Each row of a before or after table is a point. The points were changed in one or more steps. Then noise was added and the rows were shuffled. The steps act on columns, c1 being the first. Name the steps. A step turns or swaps two columns, mirrors them in a line or flattens them onto one, adds a multiple of one to another, or multiplies or shifts one. Angles are multiples of 10 degrees, from the lower column toward the higher: turns from -170 to 170, lines from 10 to 170 but not 90. Use the fewest steps. Two steps may share a column if one is a turn and the other turns, adds or multiplies; they go together, in the order done. Otherwise the lowest column goes first.

Before, 12 rows:
[[-0.3  3.0 -2.3]
 [ 1.8 11.1  1.9]
 [-2.7 -8.0 -0.9]
 [-3.7 -6.5 -0.8]
 [ 0.7  1.1  2.2]
 [-4.0 -5.4 -3.1]
 [ 3.2  8.1 -2.4]
 [-5.4 -2.7 -3.9]
 [ 3.1  4.5 -2.3]
 [-1.3 -3.8 -3.8]
 [-2.8  6.9  0.2]
 [ 4.0  0.5  0.5]]
After (12 x 3):
[[  4.8  -3.6  -3.6]
 [ -6.3  -0.9   5.5]
 [ -0.4  -3.4  -1.9]
 [  5.3  -5.2  -7.5]
 [  2.4  -2.4 -11.1]
 [ -5.5   1.1   6.5]
 [  6.7   0.0  -0.7]
 [ -8.5  -2.7   3.7]
 [ -2.2  -1.9   5.0]
 [ -4.5   1.8   8.2]
 [  1.3   1.5  -1.6]
 [ -4.6  -1.9  -6.6]]
Steps: multiply c1 by 1.6; turn c2 and c3 by -110 degrees

Before:
[[ -4.3   5.7  -4.0  -5.0]
 [ -1.4  -1.8   4.7   1.4]
 [ -2.5   1.4   2.6   0.4]
 [ -1.3   2.5   0.9   4.2]
 [ -5.7  -0.7  -2.3 -10.8]
 [  3.0  -3.2   7.1   2.5]
 [ -1.4   1.4  -4.4  -7.0]
 [  2.1  -4.5   7.5  -0.3]
 [  1.4   1.8   3.9  -0.3]
 [ -1.8  -5.5  -1.1   1.7]
 [  4.1  -1.9   5.6   2.3]
 [ -2.3 -11.0   2.1  -6.2]
 [ -1.8   0.1  -5.7  -9.2]
 [  4.6   1.0   3.8   1.3]]
After (14 x 4):
[[  1.3   3.1   3.9  -0.6]
 [ -5.7   0.5  -2.3 -11.0]
 [ -1.1   3.6   0.9   4.0]
 [ -2.6   2.4   2.6   0.4]
 [  2.7  -2.1   7.3   2.5]
 [ -2.3  -9.8   2.1  -6.6]
 [  4.4   2.0   3.7   1.1]
 [ -4.3   6.6  -4.2  -5.2]
 [ -1.2  -0.7   4.8   1.5]
 [ -1.6  -4.3  -1.1   1.7]
 [ -1.9   1.1  -5.5  -9.5]
 [  4.3  -0.9   5.6   2.8]
 [  2.0  -3.4   7.4  -0.3]
 [ -1.3   2.4  -4.6  -6.9]]
Steps: shift c2 by 1.0

Before:
[[ 2.6  1.3 -7.4 -3.1  7.0  5.2]
 [-4.1  8.0 -3.0  0.1  6.2  3.2]
 [-1.5  0.8 -3.9 -6.3  7.3 -1.0]
 [ 7.5 -0.8 -3.8 -2.1  3.2  2.3]
 [ 1.7  3.3 -0.9  9.2 -0.3 -5.0]
 [-0.3  0.6  1.2 -2.0  5.9 -0.2]
 [-4.1 -1.3  3.3  0.7  7.0  4.8]
 [-2.1  1.5 -4.7  5.4  1.8 -8.6]
 [-4.2 -3.8 -5.2  3.9 -0.3 -6.9]
 [-1.9  1.7 -5.4 -4.6  9.4  6.2]
 [-5.4  5.6 -1.8  5.3 -5.9 -2.9]
 [ 3.9  0.5 11.5 -1.3 -1.8  1.9]
 [-2.4  2.0 -1.9 -3.3  2.5 -0.6]
 [-6.0  2.6 -2.5 -2.1  2.3  1.6]]
After, 14 rows:
[[  4.0   5.6   3.5  -5.5  -5.8   2.1]
 [ -0.8   0.5   0.6   1.9   6.1   0.5]
 [  4.1   0.6  -0.5   5.9   7.2   1.7]
 [ -0.2  -0.7  -8.4   2.5   3.3  -1.9]
 [  4.4   8.1   2.0   0.5   6.0  -3.5]
 [-12.2   0.3   2.5   1.7  -1.4  -1.5]
 [  5.5   1.6  -1.2   5.4   9.3  -5.3]
 [  5.3   1.5  -0.3  -7.1   1.7   7.5]
 [ -0.6  -1.3   5.0   0.2   7.0  -4.8]
 [  4.9   1.6  -6.0   4.2   7.1  -4.6]
 [  6.7  -4.0   0.9  -5.1  -0.3   5.9]
 [  0.2   3.3  -2.1 -10.0  -0.7   3.6]
 [  3.2   1.7   1.1   3.2   2.7   1.4]
 [  5.3   2.5   4.0   2.5   2.0  -1.6]]
Steps: mirror c1 and c3 in the line at 120 degrees; turn c4 and c6 by -170 degrees

Before:
[[ 8.8  5.0 -1.6 -4.7  6.5 -0.2  3.3 -2.6]
 [-2.5 -1.9  1.4 -5.0 -4.7 -4.0 -1.4  1.6]
 [ 4.4  3.7 -9.0 -7.9  2.4  9.4 -9.6 -8.7]
 [ 0.0  0.4 -1.4  0.2  4.6 -5.1  3.2 -0.3]
 [ 1.3 -1.0 -8.0 -1.4 -4.9 -5.5 -1.5  1.3]
 [ 4.8 -5.7  0.5  1.9  3.1  3.3  1.5  3.6]
 [-2.1  4.0 -3.7 -1.2 -2.7  5.9 -5.3  3.1]
 [ 4.3 -0.3  0.9  0.0 -2.0  2.7 -4.8 -4.8]]
After:
[[ 5.3  3.5  1.2  2.5 -2.6  0.6 -3.5  4.4]
 [ 2.0  1.0 -8.1 -5.2  4.6 -1.7 -2.0  3.1]
 [11.4  0.8 -1.1  0.2 -6.3 -4.4  5.8 -3.4]
 [-3.1 -0.6  0.8 -3.8  4.5 -5.2 -2.4  2.6]
 [ 6.5 -4.8  0.0  3.7  1.4  1.6 -2.9 -4.6]
 [-0.3 -2.4 -1.6 -4.7 -3.5  0.2  1.9 -3.7]
 [-2.4  6.3 -4.0  5.8  3.9 -1.1 -0.5  0.4]
 [ 5.6 10.5 -9.1 10.0 -8.5 -8.3 -3.8  3.5]]
Steps: multiply c1 by 1.3; turn c2 and c7 by 50 degrees; swap c4 and c6; turn c5 and c8 by -130 degrees

Before (9 x 9):
[[ -4.2  -5.6  -3.0  -1.7  -7.5   2.0  -1.3   5.2  -2.7]
 [  0.1  -6.5   2.0   2.8  -3.8   0.3   3.6   5.9  12.0]
 [  1.1  -6.7  -5.4  -4.3   0.4  -2.7   2.0   3.3  -1.7]
 [ -5.1  -5.5  -0.1  -1.4  -3.9  -4.4   5.5   3.4   0.7]
 [  5.1   3.5  -2.4  -2.6  -2.2  -3.6  -4.5  -1.6  -1.4]
 [ -2.2  -3.4  -4.0  -0.2  -3.2   1.5   4.4  -4.5   5.6]
 [ -1.1  -4.1  -5.2   3.6  -2.8  -4.2  -5.0   2.6  -1.6]
 [ -5.2  -6.3   0.8  -1.6  -3.2  -1.2  -5.4   3.1   7.2]
 [  8.6  -5.8   1.9   2.8  -2.2  -0.5  -3.0 -17.3  -1.6]]
After, 9 rows:
[[  4.8  -2.4  -0.1   3.7  -2.3  -3.7  -4.8  -1.7  -1.5]
 [  1.1   7.5 -13.3   1.8   0.4  -2.6   1.9   3.3  -1.7]
 [ -2.3   3.4  -7.3  -1.0  -3.1   1.5   4.5  -4.5   5.6]
 [  0.0   5.0  -3.0  -4.5  -4.0   0.3   3.6   6.0  12.0]
 [ -0.9   2.7  -7.8  -5.0  -2.9  -4.3  -5.0   2.6  -1.5]
 [ -4.1   5.9  -8.7  -0.3  -7.4   2.1  -1.3   4.9  -2.8]
 [ -5.4   5.6  -5.8  -0.5  -3.8  -4.3   5.7   3.6   0.6]
 [ -5.4   6.4  -5.7  -0.7  -3.1  -1.3  -5.3   3.1   7.1]
 [  8.7   4.4  -2.6  -4.4  -2.2  -0.2  -3.1 -17.2  -1.6]]
Steps: turn c2 and c4 by 160 degrees; add -1 times c2 to c3

Before, 10 rows:
[[ -1.9   1.0  -0.4   0.9   3.4  -0.2   4.0   4.3   4.5   7.2   1.2]
 [  1.7  -2.6  -5.4  -4.2  -2.7   4.2   3.3  -7.1   1.5  -1.1  -1.0]
 [ -6.4  -4.7  -5.6  -4.7   2.0   0.7   0.3   3.2   1.2   1.5   3.4]
 [ -4.5  -6.4   0.0  -7.4   0.0   3.9   1.1   1.2   5.8  -3.4   3.0]
 [  2.6  -0.7  -5.0  -3.6  -7.6   3.3  -1.8   6.1   4.0   3.0   3.8]
 [ -1.8  -6.0   5.1  -1.3  -0.2  -7.0   1.8   5.7  -1.8   1.2  -2.7]
 [ -0.3  -2.7  -3.7   4.0   3.4  11.4  -1.1  -0.5   2.7   2.6  -4.9]
 [ -5.5   0.3   1.4 -11.0   1.7   2.4   3.2   7.4   0.2   1.8   8.3]
 [  7.7   8.9   0.2  -9.7   8.6   3.9   4.8   4.7   6.8   0.0  -8.5]
 [ -1.6  -3.3  -3.7  -0.1   8.3   5.1   5.7   1.8   1.4  -9.3   3.9]]
After, 10 rows:
[[ -1.8  -2.9   0.3   0.2  -0.2  -2.0   1.2   7.7  -6.9   3.6  -3.1]
 [ -5.9   3.2  -3.6 -13.6   1.8   0.2   2.4   6.7   2.5   5.3   1.5]
 [ -1.4   0.4  -2.6   5.8   3.4   2.8  -0.9  -2.5  11.4   7.8  -2.0]
 [  5.0   2.4  -7.7  -4.9  -7.4   4.2  -1.3   1.8   3.4   8.9   1.5]
 [  5.1  11.8  -2.9  -4.3   8.6   6.7   3.3   3.7   3.9   0.1 -12.3]
 [ -4.5  -3.4  -1.1  -7.9  -0.1   5.6   0.8   0.9   3.7 -10.1  -1.1]
 [ -2.9   4.1  -3.0   0.4   3.3   4.4   2.5   3.1  -0.3  21.5   1.7]
 [  2.6   0.5   0.6  -3.1  -2.8   1.6   2.4  -9.0   4.2  -3.4  -2.9]
 [ -4.1  -0.2  -3.8  -1.8   8.2   1.6   4.1  -1.1   5.2 -28.0   3.2]
 [ -7.1  -1.7  -6.4  -5.8   2.0   1.3   0.2  -1.2   0.9   4.4   0.6]]
Steps: add -0.3 times c5 to c1; shift c2 by 3.0; turn c3 and c8 by 40 degrees; turn c4 and c11 by 30 degrees; swap c6 and c9; multiply c7 by 0.7; multiply c10 by 3

Before (14 x 12):
[[ -0.8   3.4  -1.4   6.4 -11.9   4.5  -2.8   0.8  -1.8  -5.3   2.8  -2.7]
 [ -0.3   1.6  -0.4  -0.2  -6.3   2.1  -3.3   1.5  -5.8   0.4  -3.4  -0.7]
 [  0.2   7.3  -1.2   4.2   1.2   6.5   4.1   4.9  -1.9   0.5  -1.4   0.6]
 [ -7.3   2.1   0.0   6.0  -1.5  -0.9   3.1  -8.0  -2.6   3.1   1.9  -6.9]
 [ -3.2  -4.6  -3.1   3.4   6.8  -3.4   1.2  -9.7  -0.9  -2.1   8.9  -4.5]
 [ -0.2   5.8  -1.1   0.9  -1.6   5.3   3.0  -1.0  -5.1  -5.2  -3.2   0.4]
 [ -5.1  -0.8  -2.9   0.2  -3.2   6.4   2.6  -5.2  -3.0   0.0   4.9   2.1]
 [ -1.5   6.1  -2.6  -3.4  -3.9  -0.2   2.7  -3.1  -1.2   1.5   5.9  -7.3]
 [ -9.2   0.6   3.5   0.2  10.3  -1.8  -1.0  -5.7   4.2   5.7   7.6  -2.8]
 [ -6.9   3.8   1.7  -0.2  -3.2   3.9   2.1   3.1  -4.0  -5.6  -0.1  -3.3]
 [ -9.3  -0.4  -2.2   1.0   4.9  -6.6   1.7 -10.1   8.0   1.6   4.2  -1.8]
 [ -8.5  -4.0  -0.8  -3.0  -2.5  -6.8   7.3   5.9   7.0   9.8   4.0 -10.7]
 [ -4.5   0.1  -5.6   2.1  -1.6   5.5  -2.2  -5.8   1.0  -1.7   0.8  -8.6]
 [  1.5   3.7   8.8  -1.0  -0.8   6.5   6.2   1.9   1.2   0.3  -3.5  -1.9]]
After (14 x 12):
[[  5.3   1.8   0.0  -1.5   2.3   2.2  -3.3   1.7  -6.0   0.5  -4.0  -0.3]
 [ -1.5   7.8  -1.0   3.6  -0.4   6.8   4.4   4.8  -1.7   0.5  -1.4   0.2]
 [  5.9   1.8  -0.1   4.8  -7.1  -0.7   3.1  -8.1  -2.3   2.8   2.0   2.6]
 [  6.8   5.9  -2.7  -3.8  -4.1  -0.6   3.1  -2.9  -1.8   1.0   5.8  -1.8]
 [ -0.9  -0.4  -1.9  -0.2  -8.2  -7.1   2.2 -10.2   8.3   1.2   4.3   7.2]
 [ -5.7   0.5   3.7  -1.2 -10.9  -1.9  -0.9  -5.2   4.5   5.3   8.0   6.4]
 [ 11.8   3.2  -1.3   5.3   3.6   4.7  -2.9   0.8  -1.8  -5.3   2.7   0.1]
 [  1.3   5.5  -1.4  -0.1   1.1   5.5   3.1  -1.1  -4.7  -5.9  -3.6   0.2]
 [ -3.2  -4.0  -2.7   2.5  -7.9  -3.3   0.9  -9.7  -0.8  -2.4   9.1   1.3]
 [  9.5  -4.2  -0.9  -4.0 -10.4  -6.4   7.4   5.8   7.3   9.6   4.0   2.5]
 [  2.9  -1.1  -3.1  -1.0   1.0   6.7   2.5  -5.0  -3.6   0.0   4.8   5.9]
 [  6.1   0.2  -5.5   0.9  -7.3   5.4  -2.6  -5.3   1.2  -1.2   0.9  -0.5]
 [  6.0   3.6   1.7  -0.7  -3.8   4.3   1.8   3.2  -3.9  -5.4  -0.5   4.6]
 [  1.5   3.2   8.8  -2.2  -0.2   6.1   5.6   1.7   1.3   0.2  -3.9  -2.4]]
Steps: turn c1 and c12 by -60 degrees; turn c1 and c5 by 120 degrees; shift c4 by -1.0
